Every row gives one point. The window is the flat piece filled in between its corners: a triangle in 3 columns, a solid with four corners in 4, and so on. A path goes straight from each point to the next, and from the last back to the first. After which points does the path pass through the window?

Window (3 x 3):
[[ 34   8 -11]
 [-35  -4   3]
 [ 34  31 -13]]
Path:
(1): [ 47  34 -27]
(2): [-29   6 -19]
(3): [-29  11  20]
(4): [-25   1  22]
(5): [-37  -6 -31]
(6): [ 41  20 -30]
(7): [55 19 15]
(8): [-2 -5 11]
(9): [ -5 -10 -34]
(10): [  5  -1 -28]
(11): [14  4 11]
(12): [-5 -1 32]
(13): [-23  -4 -26]
(14): [ 51  16 -37]
(15): [60 19 14]
(16): [52 41 -5]
Through the window after points: 4

Window (4 x 4):
[[-39  51  12 -14]
 [ 60 -15   1   1]
 [ 57 -33 -36  -5]
 [-12  -4  11   4]]
Path:
(1): [21 -1 -7 21]
(2): [ 23 -14  25 -41]
(3): [  8 -24  -7 -38]
(4): [  9   1 -35  34]
(5): [ 27  10 -32  15]
(6): [ 26   0 -10 -37]
(7): [-19  10  12 -32]
(8): [-15  35 -28  31]
(9): [-6 35 11 13]
(10): [ -3  22  25 -20]
(11): [ 53 -17   4 -13]
(12): [ 52  -7 -15  23]
(13): [-5 14 -9 46]
(14): [ -9 -21  25 -40]
(15): [ -5   2  15 -31]
(16): [ 9 22 -4 28]
Through the window after points: 1, 11, 13, 15

Window (8 x 8):
[[ 31 -16  46  -1  30 -18   2   1]
 [ -8   1 -15  -6  28  -4  26  -5]
 [-44   5  14 -41 -60  34  13   1]
 [  4 -48  15 -50   6 -12  30 -12]
 [-34 -22 -30  25 -16 -55  10  -6]
 [-19  -4   9  29   5  15 -26  18]
 [  1  14  -5 -19  18   5 -22   3]
 [ 12 -33 -13 -11 -18 -22  25  -6]]
Path:
(1): [-10  -3  -5   5  19   2   8 -34]
(2): [-16 -23 -12   5 -11 -21   3 -34]
(3): [-16 -21  -7  -5   0 -34  19  31]
(4): [  1  -8  -1  -5  15 -14   3  28]
(5): [  3 -16  -1   3  11  -5  -3 -17]
(6): [-12   2  -8   1  -7   1   2 -32]
(7): [-15   4  -1 -12  -5   1   7  31]
(8): [-14 -15 -10 -13  -1 -27  23  16]
(9): [ -2 -24 -11   8  -4  -4   8 -44]
(10): [-11 -16  -6   8  -2  -5   2 -51]
(11): [ -9 -15  -8 -14  -1 -26   7  20]
(12): [ -4  -4  -9 -13  19  -9  24  24]
Through the window after points: 2, 8, 10, 12

Window (9 x 9):
[[ 27  -2  -1  20  46 -59 -16 -52   8]
 [-17 -14 -13  26  60 -26 -26 -38  13]
 [ 46   7  26  -5 -10  13  54   1 -16]
 [ 34 -37  18 -46 -20  -4  17   7 -13]
 [ 17 -27   0  13 -10 -29  17  22  -4]
 [-28  -1 -43   6 -29  -5  -5 -29  23]
 [  7   7   3 -21   1 -23  53   4  -5]
 [-29  26  30 -13 -55   7  28 -17  -9]
 [-18  39  -9 -11 -30   2  -6   5  13]]
Path:
(1): [ 22  17   3   2   3  -8  28 -15 -40]
(2): [  0   3 -26  -7  11 -10  -6  -3 -46]
(3): [ 16 -21   5   4  -2 -27  21  -8  49]
(4): [ -9 -12   6 -13 -20  -5  28   7  43]
(5): [  1   6  -8  -8 -22   4  24   5 -43]
(6): [-13  -7 -34  10  42 -16 -17 -29 -44]
(7): [ -9 -10   4  17  33 -24  -8 -27  32]
(8): [ 24  -3  20  -2  -4 -11  25 -14  16]
Through the window after points: 6, 8

Window (11 x 11):
[[  3  15  -3 -12 -16  -1  -6  -7  -3   0   4]
 [  5   4   8  -7 -17  -4  15   0 -10  21   4]
 [ -6   0  18   6  -2  13  -7  -3 -17   7  -3]
 [  0  16  11 -15   7 -34  10  -3 -10   3   9]
 [  8  -3   1  12  -1  11   0 -17  48   2   6]
 [  6  24   4  10  -7   1  14   2  -5   2  -3]
 [ -7   5  16   3 -23  -8  -6  11  11   2  -2]
 [ 45  -2  10 -15 -18   8 -17  53  41   4  -5]
 [ 12   8  -4  13  -9  -8  -9   4  -2  18   2]
 [  5  -2   3   6 -12 -14  11  -9 -22  -7   3]
 [-60 -18 -11 -11   6  -1   1  18  -4  -6   0]]
Path:
(1): [  1   8   3   6 -13   4  -1  12  -4  -1  35]
(2): [ 6  3  8  3 -5  3  3  1 12  2 15]
(3): [  4   4   2   0  -5  -5   0  -7  18  10 -22]
(4): [-14  -4   2  -8   1 -12   0   6   2   9 -24]
(5): [-15   3   0  -3  -3  -7   1   8  -4   1  14]
(6): [ 9  6  5  4 -9  9 -1 18 20 -1 23]
(7): [ 13  -1   2  -5  -6  -2  -1   1  18   6 -16]
(8): [ 4  4  5 -2 -6 -5  3  0 -5  9 -8]
(9): [  6  10   0   8 -10   2   2  11  -6   1  35]
(10): [ -2   5   6   1 -12  -2   5   7  -1   7  10]
(11): [ -3   2   4  -5 -10  -5   4   1   2  10  -7]
(12): [  4  -1   1  -4  -7 -10  10  -6  -2  15 -26]
(13): [  5  12  10   1 -17   4   5   8  -2   7  31]
(14): [  1  11   8   0 -11   0   5   8   4  -6  20]
(15): [  8   2   4  -9  -4  -9   5  -1   6   8 -28]
(16): [  4   1   4  -3  -6  -6   2   7   4   5 -24]
Through the window after points: 2, 4, 10, 12, 16

Window (14 x 14):
[[ 12 -14 -16  -9  21  26 -14  -8   5  -8  33 -12  16  -4]
 [-18   3 -14 -16  28  14   9   3 -13  -9   4 -13   7  -4]
 [ 17 -18 -11  14  18   1  12   2 -20 -25   9 -11   2   4]
 [ -5 -12 -33  13  12  22 -27  12   7 -10  -8 -15  12  -7]
 [  4  10   5  -2 -17  15  -1  16 -22  13  -8   1  18   8]
 [ -9   0  36  -8 -44 -21  -4  25   8 -15 -14  20 -33  -6]
 [ 11  29  -1  14  20  28   0 -30  -2  20  -9  -2  -1  -4]
 [ 16  18  -6  19  35   5 -27  -5  -2  60  -1  10  -5   7]
 [ -2   0  -1  16  27   4 -29 -34 -12  32   4 -20   8  -6]
 [-16 -19 -11   5   0  24  14  -8  -3   3  10   0  -1  12]
 [ 24  -5   0 -14 -30 -51  24 -16  18   7  -1 -21 -35  -1]
 [-21  18  13  20 -18 -18  10  21  18 -20   2  -2  14  -5]
 [ -8   8  19  15 -13  11   5  34   0  -2   3 -23 -12  -6]
 [  2   7  30  13  22  12 -14  -5  22  44 -30   0  13  -2]]
Path:
(1): [  4  -2  -6  13  14   3  -1   0  -3  39   5   9   7 -34]
(2): [  7  12   0   6  17  10 -21  -2   3  10   1  -7  -9  36]
(3): [ -2   4   0   3   3   7  -6  -1   8   2  -5 -11  -3  11]
(4): [  0  -6   2   7  -1   4  -1   3   1   8  -2   1  -1 -17]
(5): [ -4  -4  -9  15   2  12   1   7  -2  20   3   3   7 -33]
(6): [  0   9   7   7   7   5 -11   2  13  -6  -9 -16   2  16]
(7): [ -3  11   3   7   9  11 -24  -4   0   1  -1 -13  -5  23]
(8): [  1 -10  -1   9   2   4   9   7   6  20 -14   2  18 -37]
(9): [  2  -7  -1  14   7   5   3   7   6  41   0  12   5 -37]
(10): [  2  11  12   6  11   4 -14  -2   4  16 -11  -3  -4  14]
(11): [  2   9   2   0   5  11 -22  -1   6  -5  -3 -14 -10  40]
(12): [  6  -8   4   5   4   2   6   4   0  14   7   5   6 -34]
Through the window after points: 1, 3, 5, 7, 9, 11

Window (14 x 14):
[[ -2 -22 -17  -1   7 -17 -36   1  27 -27 -17  -1   5 -31]
 [-16  -2  15   9  27  45  10 -24   6 -17  28  -7 -12  -7]
 [ -7   2 -26   2 -30  -9  -4  35   1  11   3  -8 -34  -8]
 [-27  13  34  -1   6  -3  30  16  31   8   3  -9 -18  19]
 [  9  -4 -16 -43  21 -13 -34 -28  43 -34   3 -37 -33 -42]
 [-21 -22  -1  22 -16  -8  18 -25  18  16   3   2   4  23]
 [-20  15  30   2 -37  10  18 -19   6  -4  -6   3   8  19]
 [ 36 -28   1  -4   3   3  23   1  -8 -21   6  -6 -20   6]
 [ 47  19   7   8 -23  -6   1   5  60  -4   2 -36  -6 -22]
 [ -7  -9   8 -21   3 -22   5   3  -6  19  28  35  -7   1]
 [ 50  26 -13   7  29  10  42 -30  19 -36  -1  16 -29 -43]
 [  1 -46  12   8 -21  30   5  12  21  34 -17  20 -24  31]
 [ -2  26  12  48   0 -17  -6 -34 -29  11 -20  16  -2   4]
 [ 23 -16  -2   2  22  22  37 -31 -21  15 -19   8  17  -8]]
Path:
(1): [ 27  -4 -24  -8   9   8   9  -1  12 -12  -1  -6  18  37]
(2): [  1  23 -29  -6  23   5  -7  -4   8  -9   9  -3  -2  16]
(3): [ 15 -19  23   1  -4   5  18 -12  12 -10   1   2 -26 -30]
(4): [  3 -14  18   3   1   0  11  -7  12   1   3   4 -14 -20]
(5): [ 13  24 -17 -13  10  10  -2   8   5 -10   4  -3 -12  28]
(6): [  9  13 -11  -3   1 -11  -6  -2  32 -17  -4  -2  -5   9]
(7): [-11 -16  26  20  -7   0   2  -4  12   2   4  -5 -30 -37]
(8): [  7 -13  10  -2   1   6  10  -9  10  -3  -8   3 -24 -27]
(9): [ 31  30 -14  -2  12   4  21   6  10  -8  21  14  -2  29]
(10): [  9  26 -18 -24   3   0  -4 -20  25  -1  11   0   5  26]
(11): [ 18 -14  28  12  -1  -6  14  -5  22  -2   0  -1  -8 -22]
(12): [ -5  -8  28  12  -3  -3  17 -10  28   3  12 -12 -18 -29]
(13): [ 16  19 -19  -4   9  25  -3  -6  14 -15  -2  -7   1  32]
(14): [ 6 14 -6 -1 -1 -2  6 -6 24 -3 -4  6 -3 -3]
(15): [  3 -12  39  27  -8  -2   8 -32  13   7   6 -26 -32 -36]
(16): [ 10 -16  18   2   1   3  19  -6   3 -11   6  -4 -32 -18]
Through the window after points: 12, 16

Window (14 x 14):
[[ -1 -33 -19 -30 -10  24 -14 -11 -10  54   6  -1   2 -10]
 [-14  48   2  10  -1 -25 -40  22  -2   7   8  -2  36  16]
 [-21  60 -12  -1  -1  15 -23  18  16 -10 -11  10  19  10]
 [ -1  -1  13  21  14  -4  20  -7  44  -2  13  19 -24   7]
 [-11  11  -7  -6 -12 -15   4  31  27 -33  11  -9 -20 -10]
 [ 16 -33 -18   2   6  27  19 -20   3  42  -5 -28   4 -40]
 [ 10 -17   2  15  16  12  41 -35 -19   1   9   5 -29   4]
 [ 24   1  -8 -40  24  11 -16  -2  -3  28  -9 -11  19  -8]
 [-23  -3 -21   4  15 -26  -4  21  21 -12 -26   5 -26 -14]
 [ 16 -17   3  39  16  15   5   7   6 -19  18  26 -28  -8]
 [ 12 -24 -13  19  21   9  59  11   4   0   3  19  -6  10]
 [ 30  -4 -21 -19 -20  -2  -1  -9  -5  35 -16   8   5 -28]
 [-21  22  34  -1  -7   2 -26  10   6 -11 -12  14  36   5]
 [ 23 -16  -1 -13  -5  22   3   7  -5  50 -28 -23 -14   2]]
Path:
(1): [ -4  -5  -3   3 -10  11  -7  -6   9 -13  -9   2   5  26]
(2): [  2  -1 -13   1   3  16  -1  -9  11  -6  -6   5   7   6]
(3): [ -3   0  12  -1   6   2   7   9   0  16  -7   6 -11 -15]
(4): [  8   0   6 -17   2  18   9  17  -7  35  10  12  -1 -13]
(5): [  8 -20 -19  -2  -2   7  -7 -13   6  23 -20 -16  -3   5]
(6): [  2 -11 -35  14  -3  13 -16 -10  19   2 -16   0   5  25]
(7): [  3  19  23 -14   7  10  23  17  -4   7   5  10 -10 -35]
(8): [ -5  23  15 -12  18 -11   5  24   8  40   1   7  13 -36]
Through the window after points: 4

Window (14 x 14):
[[-13  13  -3  -7  -5 -14 -14  30   3  -3 -35  -2   6  -7]
 [-14   2  26   3   0   1  -3  19 -28   3  32  15 -10  -5]
 [ 10  -1 -16  -7  25 -33  13  24 -51  18   2  15 -11 -12]
 [ -5 -13 -40  -9  19 -29 -13 -14 -24  -6  16  18   0 -24]
 [ 10 -27  15 -11  -2 -11  -6  12 -12   5  -6 -16 -40   7]
 [-16  -1   6 -36  10  -3  -2 -17  13   9   7 -40   9  13]
 [-10  -8 -23  -9  -3  -7  12   8  41 -19   8 -12 -25  20]
 [ -6 -25 -35   6 -15  -2 -10  13  -8  16  -5 -10  12  -3]
 [ 16 -14 -33 -10  60  -3 -32 -23   2  25  37 -14  12   8]
 [ -6  10  -5   6  22 -15 -24  25 -28  -6  -1 -34  -6  24]
 [ 12  25 -18  -4   2 -39   0   8 -27 -19 -12  29  -7  23]
 [  3  38 -15 -33 -16  -8   1  28  -9 -26   3  21 -24   8]
 [ 14   8 -24   8  12  24  11 -10 -11  33 -22 -23 -23 -38]
 [ 14   3 -27  26 -24 -14 -16  16  13  16   4 -20  -9 -34]]
Path:
(1): [-33  25 -27  16  -7 -24  -6  11 -22  15  -8  -8 -30  17]
(2): [-19  20 -10 -12  21 -25 -19  12 -19  18  -6  -8 -20  37]
(3): [ 21 -10  -9  17   4  -3  -7  23 -23 -32   7 -28  11 -18]
(4): [ 26   2  -3  14  16  -9  17   9  -5 -20   1  -6  -7  -7]
(5): [-23   3 -17 -29   1 -22 -25   7 -20  21   5   3 -20   0]
(6): [-42  17  -8 -15   3  -2 -18  -3 -30  33 -14   4 -29 -11]
(7): [ 34 -17 -11   1  11  -6   8   8   9  -7  16 -10   3  -4]
(8): [ 17 -12   3 -19  -3  -2  10  15   1 -12   0   2  -3 -17]
Through the window after points: 2
